Every row gives one point. The last column is the point's height on a tilted bowl or saddle (a function of degree 2), plus a little noise. Along how many of its main directions does it bend up, bend down or stay straight?
(in the rows, 128 means zero)

Points, 16 rows:
[[157 136 119 136]
 [143 100 139 140]
 [151 128 104 134]
 [ 94 149 170 172]
 [152  82 123 146]
 [ 89 193 148 190]
 [177 101 111 146]
 [100 171 176 185]
 [171 127 130 140]
 [ 58  74 137 193]
 [150 143 113 137]
 [154 150  95 142]
 [170 169  97 157]
 [101 124  62 146]
 [158 134 122 136]
 [126  56 146 172]]
Directions: 3 up, 0 down, 0 straight

Points (17 x 4):
[[143 140 121 126]
 [101 127  33  40]
 [110 103  96 116]
 [101 109 107 117]
 [115 182 117  95]
 [173 139  66 158]
 [145 140 127 126]
 [139 189 167  52]
 [ 43 141 138 122]
 [140 149  84 123]
 [140 143 159  99]
 [150 134  64 127]
 [ 85 140 154 106]
 [144  71 112 153]
 [ 94 135 105 107]
 [128 180 102 106]
 [137 135 129 124]]
Directions: 1 up, 1 down, 1 straight

Points, 21 rows:
[[156 145  91 158 135]
 [105 133  63 139 158]
 [ 72 173 199 153  82]
 [138 120 148 100 105]
 [168  90 111 117 135]
 [ 81 145 143  95  91]
 [138 145 178 166 113]
 [106 164 153  82  71]
 [149 116 200  59  68]
 [107  90  95 142 165]
 [182 103 206 132  88]
 [135  97 121 131 138]
 [148 176 138 100  85]
 [ 96 130 124 109 118]
 [116 191 129 136 107]
 [101  95 207 121  83]
 [133  93 180 138 105]
 [175 117 170  97  91]
 [128 140 123 152 128]
 [111 157 158 113  92]
 [141  89 111 112 145]]
Directions: 1 up, 2 down, 1 straight

Points, 24 rows:
[[103 103 133 143  96]
 [201 123 172 126 109]
 [150 164 163 105 143]
 [ 72 124 113 176  40]
 [ 73 116 157 123  86]
 [177  63 105 111  78]
 [122 188  75 173 139]
 [113 127 117 149 115]
 [146  71 139 113 115]
 [176 116 143 114 137]
 [142 177 130  96 144]
 [124 158 129 113 139]
 [ 95  77 160 101 127]
 [113 128 109 109 123]
 [155  99 113  90 130]
 [164 113 196 142 102]
 [163  81  80 106  77]
 [129 131  89 102 117]
 [215 104  88  54  51]
 [107 144  72 134  87]
 [179 178 174 106 117]
 [155 157 118 141 151]
 [153 106 124 125 133]
 [139 166 117 124 141]]
Directions: 1 up, 3 down, 0 straight

Points (23 x 5):
[[110 155 114 138 119]
 [ 68 113 109 145 127]
 [109 125 113 151 128]
 [187  93 126  71 206]
 [162 115  59  84 161]
 [136 127 169 150 114]
 [ 84 139 126 110 125]
 [172 114 111 173 138]
 [158 102 115  75 181]
 [ 92 240 111 129  43]
 [ 81 207 111 132  85]
 [116 137  87 148 124]
 [119 118  45  93 125]
 [122 146  86  54 134]
 [122  96 107 118 144]
 [129 126 180 135 106]
 [131 166 110 119 112]
 [153 158 198  89  75]
 [122 187 109 109  90]
 [133 121 154 112 130]
 [121 105 109 108 146]
 [ 97 124 113 114 132]
 [146 136 166 122 117]]
Directions: 1 up, 2 down, 1 straight

Points, 43 rows:
[[109 109  96 149 158 180 167]
 [114 139 164 133 112 151 129]
 [114 120 168 162 137 107 122]
 [148 212  96 153 166 183 211]
 [186  72 142 135 107 176 155]
 [ 81 121  93  76  98 126 171]
 [143 139 102 125  91 113 144]
 [142 135 105 171 133 155 150]
 [138  73 130 148 143 159 138]
 [137  46 148 134 146 114 137]
 [159 165 123  97 199  85 173]
 [108 133  87 134  94 101 161]
 [127  98 130 113 146 103 127]
 [147 100  99 152 164  90 147]
 [132 172 155 153  78 198 178]
 [147 172 146 139 104 128 135]
 [ 41 130 128 104 169 107 170]
 [126  91 183  87 112 179 158]
 [ 54 122 152 101 208  73 182]
 [110 163 170 158  75 109 150]
 [ 91 118 106 117 148 164 153]
 [124  88 136 145 148 126 125]
 [115 150 116 134 112 113 138]
 [105 137 152 147 103 127 130]
 [ 81 128 107 141 113  70 163]
 [173 158 118 104 136 115 140]
 [ 71 155 162 125 161  88 146]
 [140  77 172  94 123 100 136]
 [102 196 136 123 147 120 153]
 [112 136 147 117 171  77 138]
 [116 116 158 131 106  66 136]
 [118  71  62 169 147 163 187]
 [102 103 165 182  61 143 163]
 [163 188 193 124  80 113 152]
 [160 108 118 139 132 195 158]
 [117 163 139 161 165 112 144]
 [126 161  87 143 223 123 208]
 [ 86  97 148 134 157 157 139]
 [150 125 109  56 114  98 156]
 [182 140  82 184  69 122 186]
 [117 138 118  83 147 130 139]
 [180 140  65 104  76 126 180]
 [141 176 111 142 134 115 148]]
Directions: 6 up, 0 down, 0 straight

Points (46 x 7):
[[179 182 185 194 149 148 213]
 [118 101 127 119 148 138 114]
 [112 116 232  99  75 125 121]
 [146 101  50  66  88 107 140]
 [ 63 152 126 156  71  76  80]
 [113  83  96 136 131  60  69]
 [149 152  61 116 106  98 127]
 [193 175 158 116 123 165 140]
 [123  75 162 103 126 128  75]
 [173 145 149 136 130 131 150]
 [134 146 119 116 119 182 122]
 [139 141 192 106 157  96 135]
 [145 137 144 137 144 217  88]
 [138 112 118 126 151  81 122]
 [163  91  95 154 141 147  96]
 [ 97 180 109 139 160 109 119]
 [118 135 167  84 160 115 111]
 [148 138 151 128 167 150 131]
 [ 64 163  45 103 147 105 114]
 [141 173 143  68 169 136 130]
 [ 91 153 124 137 148 142 115]
 [156 131 103 101 144 152 146]
 [162 104 153 108 168 130 111]
 [158 180 146 214 173 105 168]
 [154 161  93 162 177 153 120]
 [157 108 159 113  92 120 108]
 [145 118  78 154  88 140  92]
 [156 113 129 174 169 100 109]
 [118 155 149 122 114 136 142]
 [146  86 102 133 129  90  99]
 [194 121 163 125 114 119 125]
 [127 130  91 152 106 166 104]
 [121 126  89 158 127 103 108]
 [197 172  71 136  78 147  80]
 [185 111 168 129  85 117 111]
 [144 106 168 148 108  70 112]
 [118 152  91 144 168  80 127]
 [111 140 118  98  93 173 118]
 [102 123 153 170 175 129  88]
 [140 147 111 153 120  83 131]
 [180 106  74 115 154  98 153]
 [174  65 131 119  38 106   7]
 [165 160 130 169 114 101 158]
 [ 53 137 105  79 183 129 102]
 [132 157 116 136 128 157 131]
 [ 74 116 154 129 141 125  91]]
Directions: 1 up, 4 down, 1 straight

Points, 44 rows:
[[128 118 130 131 100 163 125]
 [ 90 150 103 110 111 108 114]
 [116 167 145 163 157 166 145]
 [128 151 103 108 120 121 126]
 [ 86  97 107 126 130 127 128]
 [159 164 211  95 151 154 171]
 [144 135 149 148  99 144 118]
 [130 122  96 100 132  88 147]
 [201  80 138 119 119 107 187]
 [103 141  65  46 123 117 129]
 [ 93 159 142 136  72 150 113]
 [152  99 133 193 135 149  99]
 [172 133  90 203  41 202 101]
 [125 123 224  96 124 109 189]
 [137  78  97  98 122  78 177]
 [171  98 187  97  94 146 175]
 [100 127 138 167  47 136  95]
 [129 185 119  75  66 133 112]
 [110 123 157 201 131 144  95]
 [ 98  82  73 133 110 181 104]
 [166 100 196 129 147 144 179]
 [ 78 165  77 111  54 136 104]
 [144  88 154  73 185  76 233]
 [110 170  58 159 114 162 112]
 [155 122 102  98 105 120 141]
 [151 122  77 101  91 128 137]
 [111 107 144 125 126  94 147]
 [147 119 118 141 127 185 126]
 [145 165 107 176 122 127 114]
 [169  96 119 127  86 161 140]
 [141 123 109 107 130 149 138]
 [114 106  93 121 143 136 131]
 [158 180 133 122 109 135 123]
 [154 132 147 133 170  92 172]
 [ 75 162 144 104 100 145 133]
 [143 119 180 147 159 130 164]
 [ 70 153  99 206  81  97  48]
 [146 143 147  96 154  54 171]
 [ 61 130 114 157 132  89 107]
 [117  70 160 167 137 149 132]
 [141 163 192  97 102  79 127]
 [101 108 132 134 108  95 125]
 [105 147 148 156 162  97 150]
 [133 151 134 136 173 111 163]]
Directions: 3 up, 1 down, 2 straight

Points:
[[145 119 194 150  64  61 119 144 126]
 [ 71 150 165 150 155  82 142  83  47]
 [126 155 109 170 157 124 100 126  94]
 [ 50  77 119 109 159 109  94 129 136]
 [ 24 145 149 132 196  73 100 145  77]
 [209 203 104 161 136 130  93 110  69]
 [124  93  97 122 102 204 148 193 160]
 [106 116 170 181 130 143 179 106 128]
 [139  29 132  83 144 162 126 128 201]
 [150 122  79 151  98 123  80 173 146]
 [154 129 131  97  86  92 183 110  92]
 [175  89 132 176 178  93 180  90 135]
 [128 193 126 122 105 152  81 141  95]
 [100 133 104  78 126 141  85 127 121]
 [128 163 129 114 100  56  94  88  76]
 [103 148 193  64  75  91 108 145  88]
 [144  71 167 162 153  61 148 131 155]
 [165 127 105 112 143 116 114 110 108]
 [130  90 150 102 198 124 141 139 159]
 [134 119 168 157 189 141 107 166 142]
 [107 137  88 137 139 141 101  81  82]
 [110 132  77 115 113 169 102 122 115]
 [107 129  81 116 134  92 111 214 181]
 [114 100 136 102 124 196  73 112 154]
 [134 123 142  67 111 156 134 130 147]
 [129 141 159 100 120 116 194 112 106]
 [ 85 146 106  95 140 118 114 151 132]
 [ 29  66 108 117 143 141 137 112 157]
 [113 146 146 155 156 149 181 162 138]
 [144 144  54 110 137 161 118 131 100]
 [ 71 159 110 151 139 153 121 126 102]
 [120 145 147 172 105 186 163 116 129]
 [153 142 131 184 100 110 136 135 125]
 [121  89 102 170 142 159 126 110 142]
 [143 125 154 113 133  86 112 182 149]
 [129 136 108 128 140 101 130 104 100]
 [140 165  91 127 146  50 138 114  92]
 [130  93 154 166 121 184  73  77 165]
 [111 140 111  77 115 145  88 143 129]
 [120 102 121 182 161  83 154  77 111]
 [151  53 164 137 112 118 145 124 175]
 [123 139  98 107  88 129 139 180 131]
 [ 84 125 143 161 149 141 133 120 118]
 [ 59 148 149  89 138 123  54  51  22]
 [152  88 142 143 116 120  76  80 152]
 [143 131 136 148 164 226 119 140 159]
 [ 99 150 143 103 149 129  83 137 105]
 [138 117  56 145 129 128 128 126 108]
 [ 85 155  81 140 106 100 184 133 100]
 [170 143 118 111  83 140 187  72  96]
 [ 96 124 127 158 105  63 132  40  81]
 [ 32 113 148 149 122  94 106  85  79]
 [154 141  37  96 122 152 163 100  87]
 [ 95 128  81 151 100 134 160 172 127]
 [124  87  68 179 152 109 158 176 147]
 [182 182 108 113 121 161 148 162 114]
 [123 110  78 138  80 154 136 100 117]
 [123 113 168 119 148 129 120 129 134]
 [105 149  84 137 145 140 172  88  98]
 [ 88 131 141  76 121 159 144 162 166]
 [144 154 133 114 111  87  89 130 109]
 [127 167 120 141 157 143 166 118 106]
 [156 113  72 115 106  97 138 104 107]
 [ 94  75  64 127 158 116  84 118 117]
 [117 126  86 138 146 103 177 175 142]]
Directions: 2 up, 2 down, 4 straight

Points, 76 rows:
[[105  73 107 135 120  97  77 130 128]
 [116 127  99  98 119  76 195 118  93]
 [ 77 126 110 103  93 130 163  96 104]
 [ 78 139 192 160 112 184 101  91 108]
 [107 116 195 129 128 100 132  92 104]
 [171 151 127  94 141 133 155 182 103]
 [139 109 135 131 167 174 120 174 121]
 [ 81 124 106 107 126 166 167 143 115]
 [186 138  54 109 128 171 117 197 111]
 [139 219 148 149 115 145 171 142  70]
 [124  50 180 104 133 177 151 192  51]
 [ 81 141 150 160  65 128 109 119 117]
 [114  92 110 159 131  95 171  94 114]
 [148 148 163 140  93 116 199  48  82]
 [130  94  84  83 144  87 173 158 100]
 [111  93 113  87 144 133 136 134 122]
 [112  72  71 124 142 120 174 168 124]
 [130 114 183 193 171 108 169 124  67]
 [150  63 110 158 117 110 107 133 114]
 [143  53 192 134 116 150 139  85  84]
 [ 91 132 151  90 154 128 104  95 139]
 [177 114 157 108 143 165 151 132 123]
 [153 150 134 153 124  87 179  99 110]
 [116 116 172 151 166  55 127 125  84]
 [131 163 133 105 209 123 134 143 108]
 [102 142 140 173 143 101 118 160 103]
 [157 145 152 101  86 191 141  42  96]
 [ 84  79 132 129 175  78 141  85 105]
 [144  86 151 114 164  87 123 133  97]
 [185 140  45  74 146 124 159 110 140]
 [113 131 162 141 163 132 140 109 117]
 [ 90 178 173 130 148 130  91  73 151]
 [103 140 168  67 137 181 141 130  76]
 [188  75 106  83  86 115 199 108 154]
 [106 187  78 144 123 141 103  85 163]
 [124 123 168 111 137  79 123  89 112]
 [164 118  81  60  85 138 156  92 112]
 [136 214 111 136 126 161 188  72 106]
 [162 113  87 134 101 101 113 117 120]
 [140 178 131 112  94 164 118 138  96]
 [ 73 146 127 200 113 108 116 127 117]
 [127 115 112 196 171 167 180 119 158]
 [163 136 131  72 101  87  82 155  81]
 [120 104 161  86 158 130 168 130  95]
 [133 150  98 101 173 125 176 108 141]
 [175 134  92 141 127 133  72 128 116]
 [172 154  78 115  93 144 135 125 122]
 [155 128  99 169  95 113 123 124 118]
 [196 132 122 130 149 153 133 104 142]
 [ 90 142 102  94  96 117  62  81 167]
 [134 128 109 116  88 148 120 107 128]
 [185 138 211 142 136 161 206 115  80]
 [104 176 129 118 147 122 140 167  91]
 [129  87 134 101  90 124 131 151 110]
 [167 197 120 148 157  56 159 176  61]
 [ 99 119 117 189 117 144 103 172 102]
 [ 75 146 150  42 108 116 103 178  35]
 [148  97 135 128  77 153  91 159  91]
 [157 106 123 120 196 167 106 125 158]
 [153 164 143 189 111 149 178 122 100]
 [127 143 117 120 110 124 122 174  97]
 [134 145 119 178 118 111 154 153 110]
 [107 133 127 187 101 166  77 104 136]
 [102 129 128 122  79 212 124 152  75]
 [151 136 181 109 120  96 120 169  86]
 [182 136 118 149 158 142 166 102 150]
 [169 143 164  91  89  95 151 103 120]
 [116 107 179 132 121  81 112 181  87]
 [ 72 172 121 137 158 106 120 119 142]
 [130 132 131 156 118 176 140 196  87]
 [119 141  94 127 106  94 126 128 119]
 [139 106  88 135  87 143  91  92 130]
 [117 115 143  95 198 133 116 115 127]
 [ 88  87 123  72 134 165 114 154  97]
 [130 153 122  31 119 131 179 125  70]
 [106 173 223 129 140 136 112 141  49]]
Directions: 2 up, 6 down, 0 straight

Points (67 x 9):
[[170 151  86 116 187 182 145 166  95]
 [143 100 102 122 135 147 180  70 141]
 [139 116  73 126 124 164 144 125 144]
 [109  95 132 197 173  64 184 121 107]
 [ 89 144 135 154 108 112 113 129 129]
 [111  95 146  65  95 132 157 133  78]
 [ 99 140 148 110 121  98 135 115 118]
 [120 179 108 165 176 187 142 179 110]
 [108 158 100 140  93  70 103 161  97]
 [139 152 106 132 159 163 158 145 140]
 [127 149  64 144 165 130 137 152 139]
 [154 135 123  76 165 136 125 143  94]
 [167 120 131 200  96 165 150 157 137]
 [112  89 140 216 198 159 161 142 124]
 [147 188 132 178 137 185 123  88 128]
 [151 115 153 169  89 114  77 157  73]
 [153  82 112 177 154 117 111 125 128]
 [ 93 174 107 138 115 189 146 137 112]
 [141 118 121 164  88  68  25 166  33]
 [181 123 136 158 154 175 178 144 143]
 [106  82 121 116 106 119  86  93 130]
 [147 133 123  99  67  87 121 137  84]
 [117 105 126 123 150  78 121 141 122]
 [108 106 135 147  89 137 109 129 117]
 [147 110 173 159 118 183 135 103 123]
 [127 131  41  71 143 132 159 221 110]
 [158 103 104 159  51 136 129 127 116]
 [109 116 153 143  78 125 123  91 100]
 [122  78 136 112 182  97 127 128 121]
 [141 131 134 207 136 181 129 107 152]
 [106 160 105 123 134 127 116 145 134]
 [237 112 133 176 131  87  73 130  46]
 [146  75  93 160 124 128 123 101 139]
 [132 117 141 144 123 151 150 103 144]
 [ 98  27 154 127 101 168 114 109  88]
 [127 126 117 130  86  69 126  82  59]
 [ 61 178 136 117 114 126 108 174 116]
 [126 159 155 135  80 122 107 150  90]
 [129 110  95 136 165 120 117 143 138]
 [119  81 181 131 132 115 112 180  66]
 [149 128 116 158 142 178 132 152 143]
 [184 172 124 143 136 109 126 106 118]
 [ 90 108 117 131 148 140 136  80 165]
 [137  93 164 111 103 118 131  87 105]
 [201 109 125  66 165 193  52 103  43]
 [ 99 132 118 124 121 138 166 138 136]
 [139 124 104 150 103 140  71 126 150]
 [106 110 165 101  81 149 185 137  85]
 [113  96 137 117 135 178 118 156 103]
 [143 151 116 131 100 135 126 196 147]
 [135 155 136 194 145  71 107 105  76]
 [ 97 102 130 160 132 112 126  82 150]
 [124 147 111 197 162 136 140 158 152]
 [116 112  87 159 175 150 111 123 160]
 [150 193  88 165  76 103 176 142 150]
 [146 120 147 135  90 166 133  74 145]
 [111 147  83 152 118 107 161 132 131]
 [ 95  81 130 147  84  99 107 102  85]
 [163 134 104 150 111  96 226 148 198]
 [124 154  99 161 121 116 167 101 126]
 [114  63 121 158  88 155 155 104  98]
 [ 85  77 169 151 162 208 177 122 108]
 [135  84 171 100 167 210  62  85 127]
 [192 126 155 156  66  99  98  90  67]
 [ 99 145 183 112 190 192  40  79 140]
 [129 143  66 145 145 134 130  88 134]
 [139  62  95 159 170 190 133  91 158]]
Directions: 2 up, 5 down, 1 straight

Points:
[[156  57 102  52 167 107 137 135  91]
 [ 55  88 104 140 138 169 157 111 100]
 [ 93 149 108 102 132 177 112  95 113]
 [129  65 131 123  50 128 125  97 102]
 [117 115 130  91 176 123 155 164 112]
 [123 112 154 181 137 134 135  94 119]
 [ 87  99 160 103 154 157 113  75  86]
 [ 48 106 133 133 112 165 139 157  96]
 [150 128  64 119 170 193 140 136 100]
 [144 129  90 133  95 139 101 160 129]
 [ 89  53 101 123 107 140 128 142 103]
 [ 91  77  43 154  89 114  79 117  81]
 [151 165 166 134  84 139 118  78 118]
 [147 110 158  88  97 153  87 122  85]
 [147 120  96  94 155  64 149 179 144]
 [102 121 177 139 145  65 125 127 112]
 [123 134  81 156 136 132 110 174 135]
 [ 93 129 187 124 149 118 131 124 105]
 [108 125  57 157  80 139 115 191 148]
 [132 106  90 175 190  92 123 158 115]
 [144 155 171  99  88 182 225 192  62]
 [ 99 175 123  89 139 150 199 102 153]
 [ 80 104 125 179 162 106 150 137 111]
 [117 149 180 152 164 168 143  81 105]
 [126 173 158 147 136 147 126 115 110]
 [111 168 173 123 112 108 146 133 130]
 [ 84 188 147 108 133 113 142  73 131]
 [131 124 139  81 118 161  91 150 100]
 [150 161  55 134 123  88  99 197 152]
 [136  78 109 163  93  75 108 137 152]
 [170 156  92 165 117 134 178 139 144]
 [108 112 242 100 147 205 157 144  46]
 [123 123 119 163 143 129  93 159 111]
 [140 117 150 122 139 165  97 128  88]
 [177  88  98 148 125  67 135 111 165]
 [ 99 141 156 156 121  99  79 124  92]
 [ 86 111 122 129 152 119  77 144  81]
 [118  70 117 101 128 127 119 162 114]
 [130 175 141 194 144 125  90 131  85]
 [175 117 140 126 123 121 128  89 126]
 [123 134 117 124  58 141 212 116 143]
 [104 125 144 128  62 129 127 160 124]
 [100  39 174 155 162 129  89 141  32]
 [129  75 152 164 158 215 160 136  42]
 [120 189  99  92 123 122  65 164 101]
 [ 81 119 128 129 119 133  67  96  67]
 [130 178 130 201 158  91 127 122 100]
 [ 85  76 133 142 106 160 131  97  93]
 [160 103 167 129 109 137 161 130 135]
 [164 107 162 128  77  88 147 130 160]
 [171  89 170 171 140 109 135 124 140]
 [117 140 142 165  41 133 136 146 122]
 [ 38 118  89 147 159  56 111 151  70]
 [158  91 165 126 115 152 159 105 124]
 [165 176 101 127 113 147  97 128  98]
 [182 141 115 150  74  97 168 140 167]
 [210 177  99 135 142 101 156 104 118]
 [132 140  79  93 130 130 127 186 144]
 [160 165  81 101 152 126 106 153 110]
 [113 105 142 161 121 102 131 179 143]
 [166 133 151  90 150 103 175 159 128]
 [138 103 159 203 113 158 139 148 113]
 [120 121 134 165 203 118 140 133  84]
 [153 170  82 223 168 147 156  81  83]
 [187 129  93 153 146 135 131 149 128]
 [125  73 153 133  80 107 120 168 132]
 [146  93 125 112 166  90 147 114 128]
 [131 140 130  75 189 117  98 109  71]
 [136  70 127 132 121 141 129 173 121]]
Directions: 2 up, 5 down, 1 straight

Points, 69 rows:
[[193 171 120  93 138  71 115 101  85]
 [118 109 115 131 134 101  91 102 113]
 [137 158  93 130 156 148  84 164 125]
 [ 76 103 126 103 108 115 109  95  81]
 [137 131 184 175 174 123 135 117 119]
 [183 131 117 112  79 111 122 105  98]
 [133 141 164 127 123 151 143  59 110]
 [167 139 211 155 105 108 141 189  96]
 [ 89  94 130 110 193  80 156 114  84]
 [118  94  93 130 146  50 117 190 112]
 [100 109  85 103 162 121 110 157 115]
 [125 128  95  98 153  85  45  98  82]
 [187 123 121 149  59 165  92 131  87]
 [106 146 130  86  73  81 160 208  94]
 [136  90 144  95 163 137 113  73  85]
 [197 159 107 149 109 156 212 106  94]
 [129 167  93 146  62 167 142 234  83]
 [150  98 166 125 152  93 174 138 106]
 [204  90  95 108 151 143 176  96  75]
 [161  55 127 136 117 109 182 134  84]
 [155 165 129 154 171 152 162 112 121]
 [188  91 103 125 137 160  90 183 116]
 [145 159  75 175 150  43 131 147 100]
 [130 151 108  87  65 108 133 154 104]
 [173  77 121 124 138  91 115 144 112]
 [146  94 151 135  73 142  71 150  96]
 [ 63 110 132 125 172  84 100  97  87]
 [ 98 111 153 119 110  96 156 174 110]
 [120  85 122 156 183 103 124 113 114]
 [200 130 163  92 181 127 142 113  90]
 [144 138 127 148 138 128 125 139 136]
 [104 120 211  95 122 116 154 131  85]
 [125 154 184 149 144 126 135  69 112]
 [158  89 146 130 115 137 179 115 108]
 [ 66 121 144 109 101 128 151 118  92]
 [166 155 162 103 124 189  81 166 105]
 [ 57 144  75 107 124 139 188 107  67]
 [110 123 143  94  82 111 200 151  98]
 [166 130  93 113  57 141 134 150 107]
 [106 145 126 139 137 219 150  90  98]
 [ 87 114 143 126 160 135 136  87 104]
 [121  57 133 132 147 123 156 153 100]
 [166 152 105 171 112 103 137 138 119]
 [158  87 108  76  40 127  93 132  68]
 [118 157 170 169  83  87 144 103 100]
 [184 108 185 180 100  93 110 135  98]
 [118 118 123  95  82 140 164 149 118]
 [138 135 148 144 134 169 110 156 125]
 [130 120 150 158  94 136 138 129 119]
 [107 150  73 143  69 134 151 107  88]
 [ 95 122 174 120  78 154 100 166  94]
 [175  93 142 135  82 108 127  76  83]
 [166 101  57 205 148 180 107 148  73]
 [151 151  22  74  78 165 134  88  47]
 [124  98 119  91  66 131 167  98  94]
 [117 199  91 172 113 172 143 136  92]
 [123 146 170 150 127 121 119 119 124]
 [112 141 147  96 136 143 121 172 128]
 [177 122 159 117  93  98 155 119 104]
 [135  78 174 188 126 174 111 123  83]
 [107  88 137 109 102 153 127 131 108]
 [102 116  99  89 158  72 127  64  65]
 [173 133 115 199 142  96 125 108 123]
 [ 82 133 125 150 124 109 109 149 116]
 [107 131 134 105 148 119 145 107 115]
 [113 177 129  94 118 166  53 122  80]
 [124 102 155 136 191 122 133 140 120]
 [184 116 146 123 138 145 117 123 117]
 [106  61  90 141 134 150 170 141  87]]
Directions: 0 up, 6 down, 2 straight
